Each row is a point. A path goes straight from each point to the next, and from the last back to the first. The post is the endless flat space through its rows: a point in 2 columns, a line in 3, a plane in 4, and so on, so that a path can go around it. Count how often the path circles the post. Going back the other way cancels.

Post:
[[ 0.69 -0.76]]
Path, 27 rows:
[[ 0.51 -1.99]
 [ 1.86 -1.71]
 [ 1.58 -0.08]
 [ 0.76  2.00]
 [-0.46  0.63]
 [ 1.19  2.50]
 [ 2.70 -0.28]
 [ 1.48 -2.24]
 [ 0.58 -3.54]
 [ 1.34 -1.15]
 [ 2.53  1.66]
 [ 0.36  1.28]
 [-0.76 -0.69]
 [-0.65 -2.81]
 [ 1.30 -2.53]
 [ 2.33 -0.42]
 [ 1.93 -1.52]
 [ 0.92 -4.28]
 [-0.35 -2.54]
 [-0.40 -0.74]
 [ 0.47 -2.69]
 [ 0.91 -3.91]
 [ 0.00 -1.45]
 [-0.86  0.20]
 [-0.52 -3.05]
 [ 0.74 -2.23]
 [ 0.11 -3.56]]
Times around: 1

Post, 5 rows:
[[-0.77  0.99 -0.70  4.12 -1.10 -0.81]
 [ 0.35 -0.60  3.41 -0.82  3.33  0.35]
 [-0.23  0.34  0.15 -0.65  0.23  1.57]
 [-0.23  2.74  0.23  0.70 -1.71 -1.56]
 [ 1.94 -1.82  0.72 -1.79  4.09  0.59]]
Path (29 x 6):
[[ 0.21 -0.72 -1.17 -1.14 -0.10  4.70]
 [ 0.68 -0.53  3.89  1.34 -0.88  0.93]
 [ 0.73 -1.51  1.78 -1.03  1.88  0.04]
 [-0.49  0.31 -1.07 -1.08  3.08 -2.48]
 [-0.77  1.47  1.42 -0.81  1.67  0.74]
 [ 0.20  0.32  2.20 -0.36  1.97  2.96]
 [-0.65  0.52  3.84  2.73  0.76  0.31]
 [ 0.68 -1.50  2.16 -3.65  1.23  1.92]
 [ 2.32 -0.92  1.09  0.18  1.48 -1.01]
 [ 1.71  2.50  1.19 -1.15  1.04 -1.56]
 [-0.04  0.42 -2.78  3.46  2.69  1.20]
 [-0.35  2.65  1.41 -0.72  3.04 -4.69]
 [-0.13  1.58 -0.86 -0.16  2.67 -1.82]
 [ 1.65  4.80 -0.94 -0.28 -1.73 -1.57]
 [ 2.10 -0.32  0.57 -1.75 -0.77  3.10]
 [ 0.60 -2.06  0.53  0.64  0.02  1.30]
 [-1.10  2.53  3.68  0.48 -0.08 -3.03]
 [-0.85  1.21  0.29  0.35  1.76 -1.74]
 [-0.13  1.48  1.53 -2.29  1.29  1.18]
 [ 0.74 -0.27 -1.15 -1.03  4.25 -1.25]
 [-0.48  2.04  1.55 -3.21 -0.14 -0.63]
 [ 0.61 -1.03  1.01  3.28  0.12 -0.97]
 [-0.91 -0.92  3.32  2.01 -0.10  3.52]
 [ 0.54  0.41  3.77  1.25  4.07 -0.01]
 [-0.99  1.67  0.24  2.58  2.10 -1.78]
 [ 0.01 -1.00 -1.34 -2.36  2.46  0.04]
 [-0.75 -0.74  0.35  2.24  0.44  0.45]
 [-2.59  2.12  2.69  0.20  1.99 -0.48]
 [-0.20  1.15  2.21  0.29  2.66  0.69]]
Times around: 1

Post, 10 rows:
[[-0.91  0.72  1.69  3.24  1.62 -1.24  0.05  0.41 -1.64 -0.52  0.20]
 [ 0.08 -0.21 -0.05 -2.26 -2.60  3.65  0.20  0.54  0.43 -1.59 -3.06]
 [-0.80 -0.30 -0.99  1.61 -1.22 -2.17 -1.46 -1.33 -0.66  2.37 -0.08]
 [ 0.12 -1.81 -1.25  0.06 -1.61 -1.15 -0.39  2.17  1.00  2.09 -0.12]
 [ 0.37 -1.08  0.15  0.85 -2.78  0.25 -0.84  0.10  0.75  4.61  3.69]
 [ 1.59 -0.10 -2.83  0.56 -2.05  0.98 -0.34  1.06  1.30  4.04  1.27]
 [-2.24  0.52 -0.50 -5.30 -1.63 -0.88  2.63 -0.51  1.08 -2.80 -0.34]
 [-2.19 -0.98 -0.49  2.86  0.65 -1.00 -0.67 -0.35  0.15 -1.83  0.52]
 [-1.57 -0.44 -1.17 -4.54 -1.16  0.02  0.52  0.56 -1.68 -3.75 -0.69]
 [ 0.19 -0.04  0.90  4.14  0.86 -3.78 -3.38  0.21  0.31 -0.98  0.20]]
Path (29 x 11):
[[ 0.21 -1.56  0.64  3.05 -2.74  0.95 -2.64 -2.86 -2.75  1.73  1.52]
 [-1.18 -1.37 -1.97 -1.49 -1.71 -1.79 -2.64 -0.06 -3.04 -3.16  3.02]
 [-1.65  3.86  1.16  0.91 -1.26  3.07 -0.65 -1.53 -3.40  0.25 -1.66]
 [-1.25 -0.13 -1.41 -2.78 -0.62 -1.34  1.57  1.66 -0.79  1.55 -0.88]
 [-1.11 -0.43 -1.39 -1.61  0.11  0.21  0.09 -0.93  1.34  1.92 -0.41]
 [-2.60 -0.86 -1.28  1.16  1.73  0.19 -1.87 -0.16 -3.42 -0.24 -1.39]
 [-1.14  1.48 -3.44  0.66 -1.08 -0.16  0.54 -0.49  0.92  2.80 -1.17]
 [-0.19 -0.13 -1.15  0.50  2.19 -1.67 -0.27  2.72 -3.08  5.00  0.02]
 [ 3.96  0.26  0.62  0.81 -2.58  1.59 -3.83 -0.79 -0.72  6.00 -1.35]
 [-0.21 -1.87 -0.20  0.84 -0.83  2.54  0.38  0.36  1.10 -3.53  1.86]
 [ 0.77  0.40  0.15  1.30 -3.21  0.65 -0.34 -2.24 -0.83 -0.11 -0.53]
 [-0.44 -1.99 -2.86  2.10  0.30 -2.00  0.02 -0.11 -0.03  1.06  1.14]
 [-0.62 -3.85 -2.17  3.03 -0.75  2.14  0.45  1.94 -2.17  0.62 -0.15]
 [ 0.22  1.24 -1.48  3.34 -2.45 -1.09 -1.56 -0.76 -0.38  1.04 -0.51]
 [-2.10  0.81 -2.30 -0.20 -2.73 -0.11 -0.47 -2.74 -0.45 -0.24  0.55]
 [-3.28 -1.37  0.68  2.65  0.50 -0.04  0.76  2.03  5.12 -3.36 -0.15]
 [ 1.33  2.95  1.18 -5.67 -2.08 -0.86 -1.03 -1.02  0.51  1.67 -4.04]
 [-0.95  0.52  1.00 -1.10  1.22 -1.85  0.98  1.28 -1.11 -0.07  0.35]
 [ 0.32  1.65  0.47  1.49 -1.65  1.29 -2.80  1.49 -0.84  2.89 -0.72]
 [-0.19  0.62 -2.46 -1.30 -2.10 -1.93  0.36  1.99 -1.11  3.20  2.02]
 [-1.79 -0.75 -1.02  1.06 -1.58 -1.12 -1.55  1.42 -0.97  0.32  0.50]
 [-0.75 -1.08 -0.18 -1.11 -2.23  0.37 -4.36  1.73 -0.91  0.03  0.54]
 [-0.83 -0.68 -3.54 -2.37  0.71  0.75  1.48  0.11  3.20 -0.09  0.12]
 [-0.22 -2.10 -6.23  2.45  1.45 -2.97 -0.04  2.16 -1.90  2.38 -0.29]
 [ 0.94 -2.91  0.08 -2.71 -2.75  0.60 -0.41  0.13  2.96  1.40  0.06]
 [-1.40 -0.53 -1.77  0.73  1.34 -3.05 -0.80  1.14  0.84 -0.19 -0.49]
 [-0.42  2.52 -0.64  2.02 -0.96  1.01 -2.58 -0.55 -0.75  4.08 -1.07]
 [-0.88  1.93  0.52  0.05 -0.33 -1.78  0.52 -1.66  1.65  1.36 -1.16]
 [ 0.47 -0.90  0.95  0.72 -0.93 -0.46 -1.76  0.23 -0.22  0.33  0.48]]
Times around: 2

Post, 17 rows:
[[-1.23  0.61 -0.54  2.17  0.45  0.67  0.09 -2.18  1.49 -2.33 -0.85 -1.37
  -1.91  0.62  0.32 -0.31 -0.81  2.67]
 [-0.09  1.75  0.21  1.66  1.29  2.74  2.64 -0.37 -0.89  0.79 -0.68 -0.70
  -0.14 -2.36 -0.72 -1.08 -0.27 -2.14]
 [ 0.31 -0.49 -2.77  1.07  1.31  0.36  2.60 -0.66  0.36 -0.23 -1.64  1.75
  -2.41 -1.71  0.23 -0.14 -0.91 -1.43]
 [ 1.80 -1.14  0.32  0.99  0.56  3.21  0.36 -0.67 -1.28 -2.46  0.02 -1.02
  -0.13  0.99 -0.05 -1.27 -1.38  0.15]
 [ 0.05  1.05 -2.60 -1.90  0.51 -1.18  2.24  0.73  0.67  1.30  0.92 -0.76
  -0.60  0.65  0.98 -1.54 -1.96 -2.93]
 [-0.45  2.90 -0.60  0.54 -3.65 -1.09 -2.10 -0.95  2.47  1.64  2.08  3.21
  -1.01  1.11  3.50 -1.11  0.87  0.20]
 [-1.14  0.68 -1.10 -1.17  1.65  0.74  0.90 -1.57 -2.02  0.63  0.64  0.19
  -0.19 -1.18  0.52 -3.07  1.13 -2.40]
 [ 1.46 -0.29  0.53 -1.65  3.46  1.23 -0.73 -0.49 -0.05  1.51  1.04 -0.88
  -1.19 -1.02 -0.31 -0.76  1.32 -2.19]
 [-2.66  1.20 -1.41  1.11 -4.56 -2.71 -1.71 -0.60  0.30 -0.55  0.21  1.60
   2.19  1.73  0.18  2.18 -0.87  1.29]
 [-1.47 -0.68  0.38  3.67  1.02  1.23 -0.65 -0.18 -2.13 -2.44  0.19 -1.14
   0.16 -0.79  1.30  2.25 -3.13  1.76]
 [-0.52  0.15 -1.05 -0.76  0.05 -0.61  2.13  2.40 -0.40  1.20 -1.41 -0.34
  -2.25 -0.30  0.46 -1.99  0.96 -2.34]
 [-4.90 -1.48  0.75  4.16 -1.91  1.22  1.46  2.04  0.24 -3.57  1.53  2.80
   1.68 -0.48 -0.73  2.83  0.34  2.42]
 [ 0.01  3.88 -3.46 -2.70 -0.15  0.80  0.49  0.64 -1.03  4.04  0.97  0.42
  -1.62  0.05  1.65 -0.70  1.49 -2.14]
 [-0.48  0.33 -0.84 -1.58 -1.08  0.57  0.20 -1.21 -0.61  0.23  0.64 -0.70
  -0.96  0.26  1.11 -0.07  1.35 -4.22]
 [ 0.44  3.20 -0.31 -2.07  0.91  0.23  2.90  0.63 -0.26  0.49  0.06  2.30
  -0.11 -1.08  1.97 -0.02  1.06 -3.40]
 [-1.04  2.68 -1.06  1.04 -6.25 -1.98 -2.61 -0.59  1.03 -2.92  2.93  2.39
  -0.11  0.61 -0.33 -0.49  0.44  0.75]
 [-0.16 -1.16 -0.64  0.95 -0.28  2.90 -0.15 -0.15  0.57 -3.10 -0.88 -1.87
   0.16 -2.90 -0.27 -0.66 -0.78  1.61]]
Path, 23 rows:
[[ 2.39  0.35 -0.82  1.94  0.38  4.29  4.16  1.97  1.30  2.38 -0.34  1.60
  -3.06 -2.01 -1.48 -2.67  0.28  2.40]
 [-0.92  4.39 -1.77 -1.35 -1.64 -1.57  1.29  1.12 -1.99  4.24 -3.48 -0.56
   0.75  1.18 -0.74 -0.12 -1.60 -2.26]
 [ 0.19 -0.46  0.96 -1.71  6.20  3.49  3.03 -0.33  0.13  0.05  0.12  1.75
  -1.24  1.15  1.08  1.11 -0.10 -3.44]
 [-1.64  4.24  0.42 -0.45 -1.14  1.76  1.93  1.83 -1.39 -0.86 -0.01  2.63
   2.36 -2.59 -1.55  1.49  1.34  1.55]
 [-0.99  2.61 -0.15  0.62 -0.35  0.14  1.78  1.56 -1.52  1.77  2.08  1.63
   0.29 -2.49  1.25  0.19  0.93 -1.42]
 [-0.91  1.36 -1.55  3.10  2.94  1.85 -0.43 -0.57  0.92  0.71 -0.20  2.36
  -4.06 -3.92 -0.03 -0.98  3.12  1.00]
 [-0.81  1.99  0.30 -0.08  0.86  2.12 -1.70  0.47 -1.07  0.50  1.94 -1.50
   0.47  4.07  1.90  2.83 -1.81 -3.04]
 [-1.28 -0.34  0.78 -2.81  1.94  1.70  0.19  2.59 -0.06  3.07  0.01  2.37
  -3.29 -2.32  1.95 -0.37  3.98 -1.48]
 [ 3.01  0.90 -1.72  0.27 -2.82 -2.58  2.57  0.12  0.31 -0.57  1.25  1.88
  -0.22  1.62 -1.45 -0.59 -2.29 -0.24]
 [-1.06  1.39  1.37  4.14 -0.24 -1.23 -0.27  0.22 -0.93 -1.74  3.05  1.15
  -1.65 -1.06  0.29  0.03  0.05 -2.36]
 [ 2.19  2.79  0.91  3.31 -1.30  5.26  1.37  0.40  0.10  1.14  1.48 -2.30
  -1.40 -3.23 -2.40 -0.53  1.49  1.41]
 [-2.42  1.24  1.06  0.69 -2.16  1.19  0.26 -0.54 -2.71  0.06  0.53 -3.09
  -0.27  3.27  1.11 -0.53 -0.76 -1.16]
 [-1.47  2.73 -1.94 -0.84 -1.40  2.79  0.34  2.44  0.40  3.26  0.24 -1.34
  -1.06 -1.12  0.14  1.80 -0.43  0.17]
 [ 0.35  2.93 -1.77 -0.57 -3.25  2.71  2.59 -0.26 -1.23 -0.53  1.39  0.03
  -0.54 -1.45 -1.51 -1.52  1.58  1.06]
 [ 0.28  0.57 -4.24 -1.84  1.66 -2.50  4.65  2.72  0.89  1.83 -0.24  1.53
  -0.98  0.89 -2.47 -2.29 -4.16 -0.53]
 [ 0.37 -0.96 -2.32 -0.40  0.79 -3.76  1.92  0.36  1.24 -0.57  1.49  5.16
  -3.24  2.25  2.35  0.50 -2.26 -3.75]
 [-1.83  1.65  0.59  1.64  1.14  0.04  0.47 -0.11 -0.55 -0.52  0.55  0.49
   0.04  1.20 -0.40  1.66  0.12 -1.61]
 [ 0.67 -0.19 -2.31  2.88  0.67  0.11  4.51  2.97  2.02 -1.97 -1.85  2.85
  -1.86 -1.82  2.18  0.65 -1.35  2.05]
 [ 0.72 -1.11  0.41  1.02  1.31  0.90  3.94 -0.59 -0.56 -0.80 -1.09 -1.00
  -1.47 -3.60  0.86 -2.95 -0.50 -1.20]
 [-1.68  2.27  4.92 -0.64 -1.86  0.22 -2.55 -0.84  0.73  0.88  2.31 -2.24
   1.44  0.23 -1.67  0.08  1.30 -0.54]
 [-0.09 -0.48 -1.84 -1.53  0.19  2.52 -0.52 -0.03  1.23 -2.57 -1.25  3.25
  -1.93 -0.85  1.06  0.28  1.84 -2.53]
 [-1.65  2.60 -0.14 -1.29  0.03  0.92 -1.74  1.26  2.80  1.31 -0.49  0.93
  -0.93 -2.85 -2.85 -1.59  2.86 -0.50]
 [-0.70 -1.45 -0.44  2.36 -3.98  0.46  0.57  1.88  2.20 -2.38 -0.01  2.70
  -1.19  1.41  1.52 -0.02 -2.90  1.90]]
Times around: 0
